Each row is a point. Any point is a mix of the corners, with weights that add up to 1. It lies inside the corners' shape when no weight is negative. Say inside or outside, and name the corners with a negative weight.
In the rows, zero is written as 128.

Corners:
(1): [143 139]
(2): [ 91 140]
(3): [171  90]
Points:
[111 125] => outside (1)
[ 83 151] => outside (3)
[166  94] => inside
[166  94] => inside
[142 135] => inside

Corners:
(1): [105 134  73 176]
(2): [108 131 131 156]
(3): [133 185 111 125]
(4): [100 110  89  92]
(5): [221 140 173 101]
Points:
[145 136 103 130] => outside (2)
[116 136 127 148] => inside
[114 176 101 152] => outside (4, 5)
[120 149 112 146] => inside
[153 150 117 115] => outside (2)

Corners:
(1): [118 114 169 172 131  27]
(2): [102 119 183 118 131 100]
(3): [155 119 113 156 177 158]
(4): [ 77  89 123 129 134 141]
(5): [ 86 127 110 116 107 140]
(6): [217 105 134 127 132  69]
(7): [110 106 124 152  91 171]
Points:
[147 123 164 123 139  78] => outside (4, 7)
[102 117 140 137 126 121] => outside (6)
[142 104 141 180 137  59] => outside (2, 5)
[118 110 130 130 125 117] => inside
[153 120 169 126 103  62] => outside (3, 4)
[129 112 124 129 130 135] => outside (1)
[126 110 122 130 128 159] => outside (1)

Corners:
(1): [141 177 123 165  87  59 131 103 115]
(2): [120 147 139 101 210 113 154 156 155]
(3): [131  67 104 161 158 163  78  46 131]
(4): [161 118 180 194 190 112 207 119 101]
(5): [124 102 166 186 148 142 130  87 174]
(6): [117 138 113 137 125  99 147 161 127]
(7): [117 181 106 114 104 142 147 122 170]
(8): [162 113 140 124 135 154 120 125 187]
(9): [140  98 157 173 132 145  71  93  97]
(10): [114 120 144 121 117 130 148  97 132]
Points:
[144 123 153 164 162 122 152  97 127] => outside (6)
[131 105 136 160 146 138 114  87 140] => inside
[137 118 139 136 154 144 136 117 153] => outside (1)
[136 126 138 154 143 123 122 119 135] => outside (10)

Corners:
(1): [ 82 180 150 119  98 141 173 137  98 152 130]
(2): [111 108 151 127  87 184 161 111  77 163 141]
(3): [ 94 149 156 153  95 191 123 101 156 136 124]
(4): [118  95 109  99  81  70 152 127 139 115 101]
(5): [116  65  94 223 154  69  74 110 112 101 126]
(6): [ 73 133 155  80 102 164 143 117  96  97 128]
(7): [140 125 131  86  55  47  98 124 115 101 131]
(8): [128 156 106 125  94 164 159 151 118 124 149]
(9): [158  82  79 169 195  62  65  82 127 148 101]
(10): [178  75 115 173 161  65  83 127 106 104  69]
(11): [ 88 119 158 117 110 142 123 170 127 144 153]
(12): [118 134 171 123 125 144 195 117 118 118 164]
Points:
[117 134 141 126 110 139 162 127 115 125 144] => inside
[117 115 130 156 129 118 112 122 108 124 130] => outside (4)
[103 101 133 169 160  96 112 106 126 120 112] => outside (2, 7, 8)
[121  96 128 154 135 107  83 116 103 122 101] => outside (4, 8, 12)
[113 114 124 162 137 141 123 121 113 125 130] => outside (4, 7)
[139 113 139 178 152 102 101 119 111 144 124] => outside (4, 6, 8)
[114 120 119 138 110 104 145 126 109 142 140] => outside (3, 6, 10)

Corners:
(1): [ 72  83 138  90 186 137 119 148 125  93 126  99]
(2): [180 180 178 115 100  94 156 124  97  47 119 119]
(3): [106 143  83  70 108 119  77 102 134 137 123  83]
(4): [ 58 106 123 145 144 194 146 104 123 133  62 134]
(5): [170  98 153  98 100 125  88 158 179  61  80 141]
(6): [173 102 108 115 110  99 145 174 101 144 144  95]
(7): [120 126  90  87 169 176  99 111 100 149 106 175]
(8): [118 128 149 147 144 186  76 118  84 134 102 176]
(9): [148  84 127 172 124 117 119  59 122  97 126 115]
(10): [128  81 139 172 147 106 169  96 182 149 166 179]
(11): [120 116 127 112 103 197 157 180  96  73 134 106]
(12): [110 139  87 144 174  74 156 184 123  72 148 153]
(13): [185 187  80 163 138 170 149 123 188 161  92 127]
Points:
[145 110 135 164 129 121 159 132 145 101 130 128] => outside (3, 7)
[128 132 115 111 132 136 125 140 130 110 119 130] => outside (9)
[131 140 114 130 142 114 138 143 126  96 126 135] => inside
[128 128 111 119 143 154 125 121 120 126 108 142] => inside
[118 123 118 119 144 145 133 129 111 115 127 126] => outside (5)
[230  99 150 134  93 111 142 116 140  99 139 102] => outside (3, 4, 8, 12)
[129 105 124 124 141 135 116 106 135 132 109 130] => outside (11, 12)
[144 110 130 131 127 126 159 146 132  97 124 125] => outside (3, 8)

Corners:
(1): [ 93 134 123 157 143 122 126 112 120 137 161 151  87 121 147  49 161 100]
(2): [ 56 131 130 116 148 124  95  93 134 130 118 176  95  31 112 175 157 163]
(3): [142 153 135 152 126 138 134 126  75  87 141 122 159 130 105 103 114 132]
(4): [144 139 147 133 161 101 131 125 121  82 115 149 131 134 116 152 127 135]
(5): [151 128 123  94 168 138 119 119  95 116 118 130  99 101 142 127 137 151]
(6): [ 95 109 144 141 113 124 107 134 111 141 147 120  96  97 209 131 125 120]
(7): [134 106 122 123 135 120 140 118  92 148 178 151 100 138 115 100 102 137]
(8): [166 125 163 119 139 124 119 141  77 156 142 150 123 147 144 127 112 157]
(9): [155  97 154 150  89 136 140 172 145 142 161 151 149 145 113  82 104  64]
(10): [ 93 109 151 136  86 111  58 143 128 156  93 156 122 103 100 121  99 126]
(11): [126 122 110 144  76  96 113 154  92 145 114 142 118 133 154 134 118  84]
(12): [136 147 123 103 153 109 119 151  97 132 113 148 100  70 101 140 125 146]
(13): [147 157 116 148 146 122 103 111 116 154 133 111 113 136  96 116 132 155]
(14): [176 132 157 160 134 147 144 183 136  63 106 138 116 126 115 110 149 143]
(15): [ 27 162 101 156 152 121 127  94 115 152 119 151 132 110 110 134 127 159]
(16): [133 127 170 133 148 144 121 113   7 117 139 119 110 147 108 141 142 141]
(17): [148 119 131 161  79  57 136 145 128 147 116 116 187 142 120 137 124 132]
(18): [122 144 143 170 146 144 150 117 127 120 103 151 104 108 112  96 133 137]
(19): [154 120 142  44  72  96 131 137 144 153 140 166 159 104  83 146  85 142]
Points:
[124 142 134 127 142 122 125 119 107 114 116 133 125  99 109 138 125 161] => outside (1, 8, 9, 11)
[109 129 134 120 125 126 115 125 102 134 129 153 106  98 123 120 125 138] => outside (4, 9, 13, 17)
[116 124 136 140 121 117 120 135 122 132 128 146 113 111 122 122 129 125] => outside (3, 5, 8)
[118 131 129 136 131 115 116 129 111 136 124 141 119 105 128 132 121 135] => outside (1, 14, 16, 19)
[111 135 127 134 129 114 118 123 123 133 128 148 113 107 126 114 131 136] => outside (9, 16)

Corners:
(1): [234 139 112 134 127 163 148 103 138 107 122 123 165 130 130 112 147 114
 155 130]
(2): [196  82 121  93 149 146 139 131 103 147 110  96 101 120 118 189 118 120
 110 120]
(3): [ 97 164 141 113 139 131 127 126 153 158 132  95 150 129  79 138 115 118
 140 139]
(4): [118 121  99 109 122 145  72 129 107 119 115 141 136 149 135 121 104 148
 144 117]
(5): [160 125 115 112 138 109 157 126 123 145 118 134 104  77 128 110 150 129
 167 122]
(6): [135 141 111  96 124 146 113 124 119 127 150 141 102 101 137 144 140 173
 157 127]
(7): [163 140  94 102 140 150 142 135 109 123 141  98  95 150 117 142 179 147
  93 136]
(8): [137 145 119 120  80 144 115  96 141 145 126 137 112 147 157 103 192 136
 155 118]
(9): [163 159 156  97 115  64 136 123 108 156 138 113 170 140 111 108 115 117
 166 130]
(10): [125 128  93 158 113 113 117 138 166 137 144 149 137 140  90 131 129 125
 125 137]
(11): [127 106 150 109 125 142 136 138 110 146 123 117  97 145 144 103 112 130
 129 163]
(12): [ 91 135  99 129 138 133  88 249 120 132 135 199 120 180 147 136 135 143
 169 130]
(13): [122 144 154 128 112 171  62 105 127  56 155 124 170 142  62 146 132 119
 110 112]
(14): [112 138 102 165  60 144 122 105 112 119 133  94 164 139 100 200 138 110
 161 135]
(15): [112 150  94  84 111 150 144 138 114  97 118 169 108 149 136 147 155 126
 147 134]
(16): [104 136 103 100 129 162 139  96 143 106 172 108 108 128 148 119 127 125
 168 114]
(17): [104 124 105 106  87 150 117 103 138 118 118 147 182  68 144 183 133 167
  53 107]
(18): [118 146 149 140 117 138 144  92 110 158 131 113 106 148 127 118 112 114
 146 116]
(19): [115  95 122 124 140 149 121 113 108 154 158 169 110 138 153 107 138 108
 164 123]
(20): [103 153 109 101  88 146  72  96 127 156 149 125 157 102 134 128 104 110
 115 131]
(21): [135 150 126 133 157  70 132 130 128 155 120 115 130 145 139 178 145 119
 174 150]
Points:
[124 128 127 118 113 144 129 122 127 129 139 130 142 115 120 145 118 121
 134 129] => outside (4, 7, 8, 21)
[137 143 121 105 139 131 136 138 126 127 132 133 101 145 130 119 138 135
 158 130] => outside (14, 17, 19, 20)
[114 153 118 124 119 140 125 124 129 117 154 118 146 140 111 154 136 128
 127 137] => outside (2, 4, 5, 8)
[148 151 132  89 124 125 132 131 131 120 125 120 147 121 126 137 145 133
 114 131] => outside (4, 6, 10, 14, 18, 19)
[125 158 110 124 104 132 110 118 134 120 133 130 151 133 119 140 142 132
 146 123] => outside (2, 11, 19)
[141 136 122 112 110 148 126 106 128 125 133 109 135 128 117 139 126 129
 124 126] => outside (5, 12, 19, 21)
[145 140 112 118 108 148 115 130 124 114 131 135 138 132 126 124 135 138
 137 127] => outside (2, 3, 19, 21)
